Rows are points. Each copy is the shape, with its points in the same order, stretched, turned, moved and blurred by noise. Some copies are also mirrored. Which?

Shape (6 x 2)
[[-0.12 -0.08]
 [ 0.11 -0.38]
 [ 0.40  0.40]
 [ 0.13 -0.12]
 [-0.48 -0.02]
 [-0.30 -0.17]]
Copy 1 (6 x 2)
[[ 0.27  0.24]
 [-0.04  0.39]
 [ 0.05 -0.67]
 [ 0.05  0.11]
 [ 0.57  0.46]
 [ 0.37  0.47]]
Copy 1 is: only turned
Copy 2 (6 x 2)
[[-0.12 -0.09]
 [-0.43 -0.11]
 [ 0.16  0.41]
 [-0.21 -0.06]
 [ 0.07 -0.41]
 [-0.11 -0.29]]
Copy 2 is: mirrored

Shape (9 x 4)
[[-0.03 -0.15 -0.07  0.27]
 [-0.10 -0.43 -0.19  0.08]
 [-0.44  0.51 -0.07  0.11]
 [-0.27  0.13 -0.43  0.05]
 [ 0.14 -0.23  0.16  0.14]
 [-0.80  0.32 -0.29 -0.25]
 [ 0.01 -0.06  0.02 -0.06]
 [ 0.12  0.57 -0.36 -0.38]
 [ 0.22 -0.43  0.12 -0.26]]
Copy 1 (9 x 4)
[[ 0.03  0.25  0.35 -0.38]
 [ 0.12 -0.08  0.37 -0.55]
 [-0.26  0.34  0.17  0.48]
 [-0.50  0.13  0.38 -0.07]
 [ 0.25  0.22  0.03 -0.40]
 [-0.24 -0.08  0.23  0.54]
 [ 0.07  0.13 -0.03 -0.23]
 [-0.85  0.17 -0.30  0.22]
 [ 0.32 -0.08 -0.23 -0.58]]
Copy 1 is: mirrored
Copy 2 (9 x 4)
[[-0.17  0.03  0.07 -0.13]
 [-0.26 -0.22  0.14 -0.16]
 [ 0.55  0.05  0.03 -0.17]
 [ 0.33 -0.18  0.15 -0.02]
 [-0.34  0.09 -0.12 -0.09]
 [ 0.93 -0.41  0.14 -0.46]
 [ 0.01 -0.04 -0.17  0.06]
 [ 0.54 -0.04 -0.09  0.70]
 [-0.44 -0.08 -0.31  0.14]]
Copy 2 is: mirrored
Copy 3 (9 x 4)
[[-0.37 -0.05  0.02  0.07]
 [-0.58  0.21 -0.04 -0.03]
 [ 0.01 -0.28 -0.25 -0.24]
 [-0.39 -0.12 -0.11 -0.46]
 [-0.25  0.16  0.15  0.34]
 [-0.19  0.00 -0.57 -0.58]
 [-0.19  0.17  0.06  0.09]
 [ 0.04 -0.02  0.22 -0.46]
 [-0.27  0.54  0.19  0.31]]
Copy 3 is: only turned

Shape (11 x 8)
[[ 0.18  0.29  0.28  0.26 -0.40 -0.11 -0.13  0.16]
 [-0.20  0.01  0.00 -0.24  0.15 -0.27  0.08  0.06]
 [ 0.14 -0.07 -0.04  0.22  0.00  0.02  0.36 -0.24]
 [ 0.03  0.11  0.84  0.23 -0.30 -0.17 -0.07  0.28]
 [-0.39 -0.07  0.29  0.49 -0.14  0.17  0.28 -0.48]
 [ 0.11 -0.02  0.19  0.46 -0.10 -0.33 -0.28 -0.05]
 [-0.54 -0.48 -0.43  0.15 -0.02  0.17  0.37 -0.10]
 [ 0.00 -0.16  0.27  0.21 -0.07 -0.32  0.26  0.02]
 [-0.52 -0.11 -0.05  0.69  0.25  0.55  0.22 -0.46]
 [ 0.09 -0.16  0.25  0.23  0.16 -0.10  0.23  0.60]
 [ 0.44 -0.32  0.13 -0.19 -0.06 -0.14 -0.21  0.16]]
Copy 1 (11 x 8)
[[-0.06 -0.04 -0.16  0.24  0.08 -0.03  0.59 -0.21]
 [ 0.22 -0.09 -0.28 -0.30  0.07 -0.03 -0.10  0.00]
 [-0.10  0.05  0.16 -0.26 -0.02 -0.44  0.17  0.21]
 [-0.01 -0.15 -0.35  0.00  0.26  0.01  0.80 -0.53]
 [-0.61 -0.29  0.30 -0.34  0.25 -0.08  0.38 -0.05]
 [ 0.05 -0.03  0.27  0.05  0.09  0.19  0.63 -0.06]
 [-0.30 -0.47  0.58 -0.32 -0.02 -0.40 -0.29 -0.04]
 [ 0.18 -0.19  0.03 -0.24  0.16 -0.29  0.43 -0.01]
 [-0.71 -0.14  0.79 -0.34  0.38 -0.07  0.02 -0.06]
 [ 0.44  0.02  0.09 -0.03  0.35 -0.40  0.20 -0.32]
 [ 0.16  0.17 -0.06 -0.20 -0.46 -0.19  0.30 -0.22]]
Copy 1 is: only turned
Copy 2 (11 x 8)
[[-0.26  0.36 -0.18 -0.32  0.25  0.12  0.01 -0.39]
 [ 0.27  0.00  0.20  0.10 -0.03  0.13 -0.26  0.05]
 [-0.41  0.03  0.40  0.19  0.40 -0.10  0.10  0.07]
 [-0.40  0.29 -0.43 -0.66  0.32  0.59 -0.23 -0.20]
 [-0.73 -0.05  0.11  0.42  0.40 -0.05 -0.24 -0.06]
 [-0.34  0.22 -0.24 -0.20 -0.16  0.30  0.16  0.11]
 [-0.29 -0.39  0.38  0.56 -0.24 -0.59 -0.63  0.14]
 [-0.39  0.07  0.31 -0.24  0.04  0.32 -0.19  0.12]
 [-0.75 -0.03 -0.20  0.81  0.44 -0.48 -0.27  0.32]
 [-0.28  0.23 -0.10 -0.60  0.16  0.05 -0.32  0.44]
 [ 0.27 -0.22 -0.20 -0.41 -0.10  0.06  0.47  0.05]]
Copy 2 is: only turned
Copy 3 (11 x 8)
[[ 0.30 -0.09 -0.35 -0.21  0.38  0.02 -0.34  0.22]
 [ 0.04 -0.13  0.12 -0.25 -0.25 -0.06 -0.13 -0.14]
 [ 0.08 -0.27 -0.10  0.48  0.30  0.03 -0.01 -0.20]
 [ 0.37  0.26 -0.41 -0.66  0.20  0.14 -0.28 -0.25]
 [ 0.29 -0.46 -0.24  0.15  0.60 -0.02  0.22 -0.46]
 [ 0.54 -0.01 -0.03  0.02  0.17 -0.07 -0.07 -0.02]
 [ 0.04 -0.61  0.56  0.41  0.16 -0.20 -0.16 -0.53]
 [ 0.29 -0.14 -0.03  0.12 -0.01  0.15 -0.13 -0.38]
 [ 0.16 -0.48 -0.16  0.34  0.91 -0.53  0.26 -0.49]
 [ 0.12  0.23 -0.10 -0.08 -0.04 -0.20 -0.52 -0.39]
 [ 0.08  0.36  0.52 -0.05 -0.12  0.25 -0.24 -0.04]]
Copy 3 is: only turned

Shape (12 x 9)
[[ 0.35 -0.09  0.13  0.03  0.04  0.10 -0.13 -0.15  0.34]
 [-0.57  0.19  0.47  0.53  0.04 -0.35  0.25 -0.02 -0.04]
 [-0.61  0.16  0.59  0.52  0.10  0.00 -0.12  0.43  0.12]
 [ 0.09  0.32 -0.11 -0.53 -0.53  0.34 -0.23  0.02  0.15]
 [ 0.03  0.33 -0.35 -0.19 -0.15  0.19 -0.27  0.33 -0.15]
 [-0.23  0.19  0.70  0.14 -0.07 -0.04  0.03  0.39 -0.47]
 [ 0.17  0.14 -0.20 -0.03 -0.38  0.22 -0.49 -0.02 -0.05]
 [-0.81 -0.07  0.38  0.06  0.22 -0.09 -0.08  0.25 -0.12]
 [ 0.28 -0.06 -0.25 -0.28 -0.24 -0.27 -0.40  0.13  0.10]
 [ 0.38  0.11  0.18  0.08  0.28  0.11 -0.03 -0.38 -0.14]
 [ 0.41 -0.43  0.05  0.25 -0.10  0.22  0.26 -0.11 -0.39]
 [ 0.24 -0.36  0.17  0.22 -0.05  0.00 -0.24 -0.41 -0.38]]
Copy 1 (12 x 9)
[[-0.20  0.10 -0.07  0.26  0.11  0.25  0.01 -0.06 -0.26]
 [-0.24  0.04 -0.52 -0.19 -0.02 -0.57 -0.73  0.07  0.23]
 [ 0.08 -0.35 -0.57  0.27  0.11 -0.72 -0.89  0.25  0.15]
 [ 0.54  0.27  0.25  0.32  0.29  0.45  0.13 -0.30 -0.03]
 [ 0.37 -0.36  0.17  0.00  0.11 -0.16  0.16 -0.36  0.11]
 [ 0.28  0.06 -0.12 -0.35  0.05 -0.46 -0.59  0.10 -0.32]
 [ 0.23 -0.12 -0.02  0.24 -0.16  0.06  0.34 -0.37 -0.10]
 [ 0.10  0.04 -0.09  0.19  0.12 -0.78 -0.72  0.33  0.23]
 [ 0.09 -0.05  0.27  0.15 -0.42  0.23  0.02 -0.28 -0.13]
 [-0.23  0.08  0.08 -0.27  0.19 -0.12  0.32 -0.36 -0.50]
 [-0.08  0.28 -0.05 -0.44  0.27  0.16  0.24  0.40 -0.51]
 [-0.28  0.28 -0.06 -0.20 -0.20 -0.15  0.44 -0.09 -0.51]]
Copy 1 is: mirrored
Copy 2 (12 x 9)
[[-0.03 -0.15  0.13 -0.14 -0.27 -0.30 -0.08 -0.08  0.15]
 [ 0.21 -0.18  0.48 -0.32  0.04  0.35  0.40 -0.63 -0.09]
 [ 0.17 -0.46  0.51  0.16 -0.19  0.57  0.49 -0.53  0.24]
 [ 0.01  0.27 -0.04  0.57  0.42  0.19 -0.32  0.47 -0.03]
 [ 0.01  0.11 -0.22  0.48  0.09  0.34  0.20  0.49 -0.20]
 [-0.09  0.11 -0.06  0.35  0.33  0.41  0.38 -0.60 -0.01]
 [ 0.23 -0.08 -0.22  0.28  0.08  0.16 -0.03  0.30 -0.09]
 [-0.02 -0.34  0.55  0.29  0.33  0.41  0.50 -0.31 -0.06]
 [ 0.29  0.15  0.08  0.24  0.31 -0.25  0.07  0.41  0.06]
 [-0.25 -0.04 -0.27 -0.18 -0.45 -0.24  0.04 -0.28 -0.27]
 [-0.38  0.12 -0.52 -0.50  0.32 -0.28  0.06 -0.27 -0.04]
 [ 0.02 -0.24 -0.29 -0.27  0.13 -0.28  0.10 -0.38 -0.19]]
Copy 2 is: only turned
Copy 3 (12 x 9)
[[ 0.01 -0.09 -0.23  0.01 -0.05 -0.22 -0.03 -0.13  0.04]
 [-0.42  0.31  0.36  0.15  0.10  0.51  0.07  0.14 -0.05]
 [-0.51  0.74  0.22  0.12  0.13  0.20  0.07  0.05  0.11]
 [ 0.54  0.08 -0.43 -0.48 -0.29 -0.03 -0.30 -0.09  0.24]
 [ 0.38  0.21 -0.02 -0.50 -0.05  0.00 -0.04 -0.08  0.10]
 [-0.24  0.42  0.20 -0.15  0.20  0.20 -0.13  0.52  0.10]
 [ 0.30  0.12 -0.13 -0.27 -0.42 -0.20 -0.05  0.05  0.12]
 [-0.64  0.49  0.28 -0.21  0.05  0.33 -0.15  0.17  0.17]
 [ 0.22  0.02 -0.19 -0.37 -0.23 -0.23 -0.31 -0.06 -0.20]
 [ 0.14 -0.23  0.06  0.04 -0.01 -0.18  0.02  0.03  0.17]
 [-0.17 -0.32 -0.03 -0.20  0.02 -0.17  0.32  0.30  0.06]
 [-0.27 -0.22  0.13  0.02 -0.20 -0.30  0.08  0.30  0.13]]
Copy 3 is: mirrored
Copy 4 (12 x 9)
[[-0.06 -0.31 -0.12 -0.25 -0.37 -0.24 -0.10  0.04 -0.21]
 [ 0.19 -0.72 -0.38  0.65  0.42 -0.34 -0.16  0.10  0.71]
 [ 0.20 -0.75 -0.76  0.12  0.55 -0.40  0.06 -0.20  0.80]
 [-0.23 -0.05 -0.58 -0.51 -0.03  0.50  0.31 -0.06 -0.74]
 [-0.20  0.30 -0.36 -0.24  0.29  0.20  0.58 -0.35 -0.14]
 [ 0.05 -0.22 -0.06 -0.03  0.90 -0.04 -0.35  0.05  0.29]
 [ 0.29  0.34 -0.36 -0.48 -0.12  0.03  0.40 -0.05 -0.49]
 [ 0.11 -0.39 -0.53  0.22  0.28  0.08 -0.26 -0.21  0.87]
 [-0.12  0.52 -0.50 -0.48 -0.09 -0.08 -0.02  0.12 -0.09]
 [-0.09 -0.20  0.43 -0.07 -0.13 -0.08 -0.04  0.24 -0.14]
 [ 0.26  0.28  0.45  0.20 -0.07 -0.09 -0.42 -0.23 -0.53]
 [ 0.49  0.26  0.31 -0.18 -0.28 -0.14 -0.31  0.24 -0.18]]
Copy 4 is: only turned

Shape (15 x 12)
[[ 0.08 -0.12  0.20 -0.39  0.69  0.54  0.14 -0.03  0.38  0.52  0.22  0.23]
 [-0.16  0.15  0.16  0.08  0.49  0.11  0.38 -0.08  0.39  0.46  0.29  0.38]
 [ 0.31  0.33 -0.02  0.05  0.54  0.24 -0.22 -0.22  0.55  0.18  0.16  0.29]
 [-0.49  0.28  0.13 -0.05 -0.35 -0.19 -0.31  0.19 -0.04 -0.09 -0.20 -0.31]
 [-0.09  0.00 -0.06  0.03  0.00 -0.37  0.06 -0.20  0.03  0.03 -0.52 -0.49]
 [-0.19  0.00  0.00  0.43  0.03 -0.18 -0.31  0.11 -0.44 -0.02  0.04 -0.53]
 [-0.24 -0.02 -0.01  0.27 -0.44  0.37 -0.41 -0.23 -0.17  0.32 -0.30 -0.39]
 [ 0.07 -0.09  0.19  0.09 -0.34 -0.12 -0.28  0.23 -0.08 -0.06 -0.24 -0.12]
 [-0.10 -0.14  0.30  0.29  0.24 -0.09  0.29 -0.21  0.01 -0.40 -0.20  0.39]
 [-0.09  0.36 -0.27  0.20 -0.42 -0.03  0.02  0.03 -0.36  0.17 -0.30 -0.14]
 [ 0.40 -0.12  0.05 -0.10  0.23  0.27  0.39 -0.04  0.44  0.09  0.54  0.13]
 [ 0.24 -0.13 -0.05 -0.40  0.40  0.08 -0.12 -0.28  0.02  0.45  0.41  0.49]
 [ 0.06  0.28 -0.07 -0.39  0.52  0.57  0.03 -0.04 -0.02 -0.04  0.08 -0.04]
 [ 0.13  0.33  0.51  0.25 -0.24 -0.19 -0.11  0.11 -0.47  0.06 -0.45 -0.41]
 [ 0.00 -0.09 -0.16  0.35 -0.14 -0.10 -0.22  0.50 -0.25  0.10 -0.51 -0.13]]
Copy 1 (15 x 12)
[[-0.35  0.27 -0.53 -0.26  0.33  0.14  0.45 -0.36 -0.03 -0.13 -0.51 -0.27]
 [-0.29 -0.16 -0.73 -0.55  0.01  0.36  0.42 -0.21 -0.26  0.07 -0.29 -0.11]
 [-0.44  0.27 -0.29 -0.17  0.06  0.15  0.71 -0.19 -0.16 -0.19 -0.08  0.05]
 [-0.04  0.14  0.08 -0.09 -0.29  0.16 -0.32  0.23  0.34  0.16  0.50 -0.29]
 [-0.36  0.15  0.03 -0.33  0.14  0.15 -0.36  0.02  0.27  0.27  0.50  0.27]
 [-0.01  0.04  0.73 -0.37 -0.30  0.29 -0.25  0.06  0.39 -0.18  0.21 -0.16]
 [-0.11 -0.05  0.45 -0.47  0.10 -0.03 -0.24  0.72  0.27 -0.15  0.04 -0.26]
 [-0.09  0.17  0.12 -0.11 -0.16 -0.35  0.04  0.03  0.49 -0.04  0.23 -0.11]
 [-0.19 -0.23 -0.23 -0.32 -0.02  0.11  0.45  0.05  0.29  0.57 -0.03  0.21]
 [ 0.32 -0.06  0.24 -0.51 -0.01  0.06 -0.40  0.43 -0.09  0.05  0.41  0.08]
 [-0.40  0.30 -0.39 -0.16 -0.15 -0.24  0.34 -0.43 -0.25 -0.10 -0.41  0.11]
 [-0.23  0.06 -0.18 -0.22  0.27 -0.30  0.51 -0.58 -0.26 -0.13 -0.24 -0.38]
 [ 0.08  0.51  0.18 -0.07  0.19  0.39  0.05 -0.09 -0.06  0.01 -0.12 -0.10]
 [ 0.15  0.47  0.45 -0.60 -0.31 -0.04 -0.10  0.24  0.54  0.07  0.34 -0.08]
 [ 0.20 -0.12  0.14 -0.26  0.08  0.04 -0.14  0.15  0.49 -0.20  0.28  0.15]]
Copy 1 is: only turned
Copy 2 (15 x 12)
[[ 0.03 -0.29  0.21  0.39  0.10  0.39 -0.63 -0.14  0.42 -0.11 -0.39  0.27]
 [ 0.43 -0.43  0.31  0.23 -0.03  0.03 -0.47 -0.36  0.05  0.03  0.01  0.40]
 [ 0.05 -0.03  0.55 -0.12 -0.01  0.52 -0.23 -0.29  0.22  0.13  0.07  0.38]
 [-0.13  0.05 -0.71  0.07  0.51 -0.34  0.04 -0.30 -0.16  0.10  0.31  0.07]
 [-0.16  0.11 -0.06  0.53  0.41 -0.33  0.11 -0.15  0.07  0.24  0.49  0.08]
 [-0.06  0.20 -0.22  0.28  0.27  0.08  0.47 -0.19 -0.07 -0.08  0.30 -0.06]
 [-0.07  0.61 -0.51  0.47  0.13 -0.10 -0.18 -0.12  0.35 -0.27  0.19  0.33]
 [-0.52  0.13 -0.32  0.09  0.13 -0.08  0.09  0.16 -0.10 -0.12  0.39  0.15]
 [-0.15 -0.32  0.20  0.08 -0.04 -0.54  0.38  0.14  0.26 -0.07  0.06  0.22]
 [-0.08  0.12 -0.53  0.47 -0.09 -0.32  0.09 -0.52  0.15  0.05  0.74  0.28]
 [ 0.21 -0.28  0.69  0.00  0.00  0.35 -0.33  0.07  0.43 -0.05  0.26 -0.09]
 [ 0.01 -0.08  0.37  0.16 -0.39  0.22 -0.41 -0.43  0.24  0.00 -0.29 -0.09]
 [-0.05 -0.26 -0.11  0.29  0.26  0.19  0.05 -0.48  0.73  0.04 -0.09  0.03]
 [-0.66 -0.10 -0.26  0.25  0.51 -0.18  0.29 -0.27 -0.20 -0.48  0.61  0.23]
 [-0.51  0.16 -0.67  0.54 -0.10  0.00  0.22  0.13 -0.16  0.13  0.56  0.47]]
Copy 2 is: only turned
Copy 3 (15 x 12)
[[ 0.35  0.51  0.36  0.16  0.03 -0.18  0.25 -0.24  0.92  0.21 -0.34 -0.65]
 [ 0.22  0.22  0.18  0.16 -0.63 -0.31  0.34 -0.16  0.82  0.40 -0.68 -0.01]
 [ 0.38 -0.10  0.12 -0.11 -0.09  0.19  0.01  0.08  0.74 -0.03 -0.56  0.13]
 [-0.69 -0.34  0.24 -0.38 -0.30 -0.06  0.17 -0.13 -0.32 -0.15 -0.03 -0.13]
 [-0.34  0.00  0.28  0.02  0.20 -0.15 -0.03 -0.28 -0.20 -0.27 -0.07  0.37]
 [-0.18 -0.07 -0.17 -0.41 -0.29  0.05  0.09 -0.42  0.11 -0.61  0.14  0.49]
 [-0.50 -0.16  0.61 -0.26  0.04  0.46 -0.03 -0.56  0.42 -0.18  0.31  0.26]
 [-0.07 -0.26  0.49 -0.26 -0.25 -0.24 -0.36  0.03 -0.26 -0.53  0.31  0.02]
 [-0.16  0.31  0.06 -0.18 -0.02 -0.41 -0.42  0.49  0.38  0.22  0.01  0.36]
 [-0.45 -0.23 -0.07  0.06 -0.39  0.28 -0.21 -0.30 -0.09 -0.29  0.16  0.31]
 [ 0.64 -0.33  0.11  0.18 -0.13 -0.40  0.01 -0.18  0.65  0.30 -0.18  0.11]
 [ 0.80  0.27  0.22 -0.16 -0.36  0.21  0.07  0.14  0.33  0.32 -0.04 -0.23]
 [-0.24  0.04 -0.33  0.05  0.24  0.24 -0.14 -0.30  0.48  0.20 -0.21 -0.48]
 [-0.39 -0.13  0.45 -0.31 -0.35 -0.14 -0.78 -0.53 -0.24 -0.60  0.11  0.16]
 [-0.13  0.00  0.24  0.09 -0.35 -0.03 -0.14 -0.15 -0.05 -0.94  0.23  0.12]]
Copy 3 is: mirrored
